Each row of a before or after table is a point. One or more steps were done to the points. Then noise was added and the rows were shuffled. The steps act on how far a point lies along the listed directions, d1 being the first. What was done? A step turns or swaps two directions, mirrors them in a line or flattens them onto one, adds a multiple of one to another, or multiplies one. Angles are multiples of 10 degrees, from the lower direction toward the higher: turns from -170 to 170, lines from 10 to 170 but not 90. Use the fewest steps. Two steps may share a direction if one is a turn and the other turns, adds or multiplies; they go together, in the order done. Otherwise the lowest direction goes first.

Directions:
(1): [ 0.21  0.42 -0.51]
(2): [ 0.58 -0.36 -0.06]
(3): [-0.30 -0.41 -0.46]
Before, 12 rows:
[[-0.12 -0.34 -0.04]
 [-0.21  0.33 -0.67]
 [ 0.02  0.15  0.31]
 [-0.34 -0.15  0.15]
 [-0.18 -0.30 -0.12]
 [ 0.04  0.17  0.35]
 [-0.12 -0.88 -0.39]
 [-0.06  0.21 -0.14]
 [ 0.11  0.14  0.56]
 [ 0.05 -0.06  0.04]
 [-0.71 -0.63 -0.67]
 [-0.69 -0.15  0.38]]
After (12 x 3):
[[ 0.02  0.31  0.35]
 [-0.53  0.32 -0.69]
 [-0.13 -0.32 -0.08]
 [-1.10  0.17  0.48]
 [ 0.01  0.27  0.28]
 [ 0.14  0.21  0.56]
 [-0.20  0.25 -0.13]
 [-0.02 -0.39  0.03]
 [ 0.16 -1.13 -0.26]
 [ 0.13 -0.09  0.06]
 [-0.51 -0.03  0.25]
 [-0.95 -0.61 -0.47]]
Steps: turn d1 and d3 by 10 degrees; multiply d2 by 2

Directions:
(1): [ 0.31  0.42  0.19 -0.20  0.00 -0.34 -0.80  0.39]
(2): [ 0.49 -0.09 -0.08  0.69 -0.70  0.11 -0.14 -0.09]
(3): [ 0.27  0.16  0.66  0.29  0.50  0.17 -0.09 -0.60]
(4): [ 0.44 -0.42 -0.47  0.04  0.39 -0.67 -0.02 -0.27]
(5): [-0.03 -0.35  0.52  0.42  0.18 -0.33  0.30  0.68]
(6): [-0.67  0.10 -0.32  0.65  0.29 -0.04 -0.44 -0.03]
Before (9 x 8):
[[-0.28  0.14  0.04  0.18  0.44  0.23  0.52 -0.17]
 [-0.12  0.17  0.26 -0.36 -0.07 -0.29 -0.52  0.36]
 [ 0.18  0.32 -0.49  0.39 -0.35 -0.08 -0.56  0.23]
 [ 0.55 -0.09 -0.25 -0.71 -0.05 -0.31 -0.08  0.37]
 [-0.69 -0.11  0.17  0.32  0.40 -0.27 -0.09  0.63]
 [ 0.39 -0.22  0.09 -0.31 -0.58  0.34  0.70  0.11]
 [ 0.18  0.21  0.59  0.62  0.43 -0.41 -0.88  0.03]
 [ 0.30 -0.24  0.47  0.01  0.13  0.07  0.39 -0.35]
 [ 0.11 -0.52  0.00  0.55 -0.10  0.21  0.54 -0.39]]
After, 9 rows:
[[-0.33  0.11  0.15 -0.09  0.59  0.17  0.64 -0.07]
 [-0.31 -0.20  0.57 -0.45  0.45 -0.33  0.42  0.83]
 [ 0.42 -0.52 -0.05  0.72 -0.45  0.30  0.51 -0.48]
 [ 0.64  0.07  0.91  0.46  0.20 -0.46 -0.59  0.21]
 [ 0.43  0.13 -0.28  0.93 -0.65 -0.17 -0.48  0.48]
 [ 0.28 -0.07  0.25 -0.12  0.06  0.19  0.24 -0.65]
 [ 0.23  0.14 -0.58 -0.78  0.09 -0.21 -0.35  0.06]
 [ 0.29  0.06 -0.45 -0.23 -0.81  0.60  0.30 -0.43]
 [-0.21  0.20  0.27 -0.57  0.07 -0.30 -0.48  0.34]]
Steps: multiply d2 by 2; turn d5 and d6 by -60 degrees

Directions:
(1): [-0.05 -0.12 -0.35  0.42 -0.77 -0.15 -0.16 -0.54 -0.66 -0.24 -0.03]
(2): [-0.64 -0.30  0.05  0.45 -0.14  0.13 -0.76  0.14  0.42  0.35  0.30]
(3): [-0.21 -0.13 -0.69  0.22  0.02  0.12  0.37  0.61 -0.26  0.57 -0.48]
(4): [-0.21  0.82  0.35  0.43 -0.18 -0.60  0.23 -0.13  0.22  0.38 -0.24]
Before (12 x 11):
[[-0.23 -0.50 -0.53  0.08 -0.06  0.15 -0.28 -0.02 -0.19 -0.10  0.05]
 [-0.23  0.08 -0.10  0.09  0.02  0.06  0.13  0.04 -0.06  0.17  0.00]
 [-0.17 -0.11 -0.07  0.19  0.15 -0.18 -0.01  0.25  0.00  0.47 -0.19]
 [ 0.13  0.46  1.09 -0.20 -0.19 -0.73 -0.40 -1.05  0.70 -0.56  0.48]
 [ 0.02 -0.20  0.08  0.05 -0.08  0.08  0.04 -0.24 -0.09 -0.31 -0.01]
 [ 0.48  0.47 -0.30 -0.25 -0.08 -0.14  0.87  0.11 -0.57 -0.04 -0.60]
 [-0.21  0.43 -0.23  0.37 -0.29 -0.38  0.09  0.25  0.21  0.38 -0.07]
 [ 0.25  0.32 -0.24 -0.09 -0.08 -0.06  0.76  0.09 -0.50  0.26 -0.65]
 [-0.10  0.41  0.19  0.02  0.00 -0.19 -0.29 -0.23 -0.08  0.24 -0.11]
 [-0.47  0.34 -0.34  0.49 -0.27 -0.25  0.00  0.07 -0.16  0.43 -0.21]
 [-0.12  0.04  0.32  0.03  0.34  0.04 -0.05  0.09  0.34  0.10  0.13]
 [-0.11  0.04  0.28 -0.07 -0.09  0.02 -0.55 -0.35  0.08 -0.26  0.30]]
After:
[[ 0.25  0.10 -0.10 -0.12  0.25 -0.27  0.49  0.17 -0.27  0.25 -0.37]
 [-1.20 -0.43 -0.35  1.20 -0.91  0.15 -1.04  0.06  0.00  0.87 -0.02]
 [-0.16 -0.25  0.19  0.07  0.09  0.16 -0.16 -0.06  0.22 -0.15  0.09]
 [ 0.21  0.51  1.10 -0.29 -0.12 -0.75 -0.28 -1.04  0.68 -0.58  0.43]
 [-0.02  0.64 -0.08 -0.16  0.49 -0.21  0.63  0.45  0.15  0.42 -0.36]
 [-1.54 -0.58 -0.49  1.56 -1.27  0.13 -1.65  0.05  0.11  0.80  0.28]
 [ 0.41  0.34  0.42 -0.66  0.45  0.00  0.13 -0.16  0.11 -0.40  0.08]
 [ 0.35  0.21  0.12 -0.12  0.08 -0.14  0.47 -0.28 -0.30 -0.28 -0.11]
 [ 0.06  0.50  0.26 -0.17  0.18 -0.18 -0.08 -0.16 -0.05  0.21 -0.16]
 [ 0.14  0.63 -0.14  0.00  0.05 -0.40  0.56  0.36  0.21  0.29 -0.23]
 [-0.11  0.14 -0.07 -0.03  0.11  0.04  0.28  0.05 -0.08  0.13 -0.05]
 [ 0.24 -0.19 -0.25 -0.58  0.72  0.18  0.37  0.36  0.10 -0.12 -0.12]]
Steps: multiply d2 by 2.5; turn d1 and d2 by 150 degrees

Directions:
(1): [-0.44 -0.13  0.52  0.26  0.67  0.25 -0.75 -0.21 -0.41  0.60 -0.08  0.44
  0.01  0.05  0.25  0.30 -0.33  0.41]
(2): [-0.19  0.68 -0.15 -0.56  0.31 -0.87 -0.23  0.48 -0.45 -0.30  0.18 -0.14
 -0.47  0.36  0.27  0.05 -0.02  0.32]
Before, 11 rows:
[[-0.03 -0.28  0.27  0.41  0.33  0.39 -0.09 -0.30  0.24  0.38 -0.22  0.07
   0.20 -0.12 -0.11  0.13 -0.09  0.04]
 [ 0.20 -0.26 -0.05 -0.01 -0.13  0.22  0.22  0.08  0.09  0.00  0.09  0.00
  -0.16  0.04 -0.02 -0.08  0.09 -0.16]
 [-0.37 -0.01  0.25  0.13  0.28  0.10 -0.64 -0.20 -0.16  0.48  0.03  0.40
   0.18  0.15  0.16  0.16 -0.19  0.32]
 [-0.17 -0.16  0.21  0.23  0.31  0.43 -0.23 -0.12 -0.11  0.14  0.05  0.30
   0.12 -0.13 -0.06  0.09 -0.06  0.18]
 [ 0.43 -0.04 -0.26 -0.02 -0.77  0.05  0.74 -0.06  0.51 -0.44 -0.03 -0.27
  -0.13 -0.17 -0.39 -0.47  0.28 -0.52]
 [ 0.19  0.20 -0.19 -0.20 -0.32 -0.09  0.46  0.08  0.22 -0.21 -0.11 -0.29
  -0.18  0.02 -0.02 -0.08  0.17 -0.02]
 [-0.15 -0.19  0.32  0.31  0.34  0.20 -0.35 -0.24 -0.19  0.38 -0.02  0.17
   0.06 -0.07  0.01  0.03 -0.07  0.03]
 [-0.37 -0.11  0.29  0.13  0.55  0.07 -0.74 -0.08 -0.56  0.53 -0.15  0.50
  -0.05  0.05  0.23  0.23 -0.38  0.28]
 [ 0.46  0.20 -0.52 -0.13 -0.55 -0.06  0.75  0.17  0.59 -0.49  0.06 -0.51
  -0.08 -0.04 -0.24 -0.32  0.34 -0.60]
 [-0.45  0.28  0.07 -0.12  0.27 -0.40 -0.02  0.31 -0.25  0.10  0.04  0.11
  -0.18  0.07  0.13  0.05  0.03  0.23]
 [ 0.01  0.18  0.08 -0.21  0.12 -0.09 -0.11 -0.05 -0.06  0.20  0.08 -0.04
   0.06  0.14  0.02 -0.03  0.11 -0.10]]
After, 11 rows:
[[-0.76 -0.17  0.74  0.32  1.19  0.26 -1.44 -0.21 -0.94  1.00 -0.22  0.85
  -0.03  0.16  0.48  0.52 -0.67  0.68]
 [-0.55  0.42  0.13 -0.23  0.47 -0.58 -0.19  0.41 -0.42  0.15  0.09  0.18
  -0.32  0.17  0.23  0.15 -0.03  0.36]
 [-0.67 -0.08  0.60  0.29  0.72  0.25 -1.14 -0.34 -0.41  0.83 -0.02  0.68
   0.20  0.20  0.34  0.38 -0.41  0.57]
 [-0.11 -0.45  0.53  0.66  0.51  0.68 -0.28 -0.49  0.16  0.66 -0.32  0.29
   0.30 -0.17 -0.09  0.18 -0.18  0.12]
 [ 0.26 -0.26 -0.16  0.02 -0.22  0.23  0.35  0.07  0.19 -0.06  0.11 -0.08
  -0.12 -0.01 -0.09 -0.12  0.14 -0.30]
 [-0.32 -0.35  0.58  0.53  0.61  0.42 -0.69 -0.39 -0.33  0.66 -0.06  0.39
   0.10 -0.11  0.06  0.14 -0.20  0.21]
 [ 0.88 -0.05 -0.71 -0.11 -1.48  0.01  1.45  0.01  0.97 -0.93  0.00 -0.62
  -0.07 -0.26 -0.66 -0.72  0.54 -0.91]
 [ 0.92  0.31 -1.03 -0.30 -1.21 -0.28  1.54  0.30  1.05 -1.06  0.13 -0.95
  -0.04 -0.10 -0.48 -0.65  0.64 -0.99]
 [-0.31 -0.30  0.46  0.35  0.57  0.63 -0.50 -0.28 -0.25  0.39  0.00  0.48
   0.20 -0.20 -0.02  0.21 -0.20  0.32]
 [-0.04  0.18  0.11 -0.26  0.18 -0.17 -0.22  0.01 -0.09  0.23  0.08 -0.03
   0.00  0.20  0.02 -0.01  0.11 -0.07]
 [ 0.36  0.30 -0.45 -0.37 -0.62 -0.23  0.81  0.18  0.35 -0.53 -0.05 -0.53
  -0.21  0.03 -0.05 -0.22  0.34 -0.20]]
Steps: multiply d1 by 2; multiply d2 by 1.6
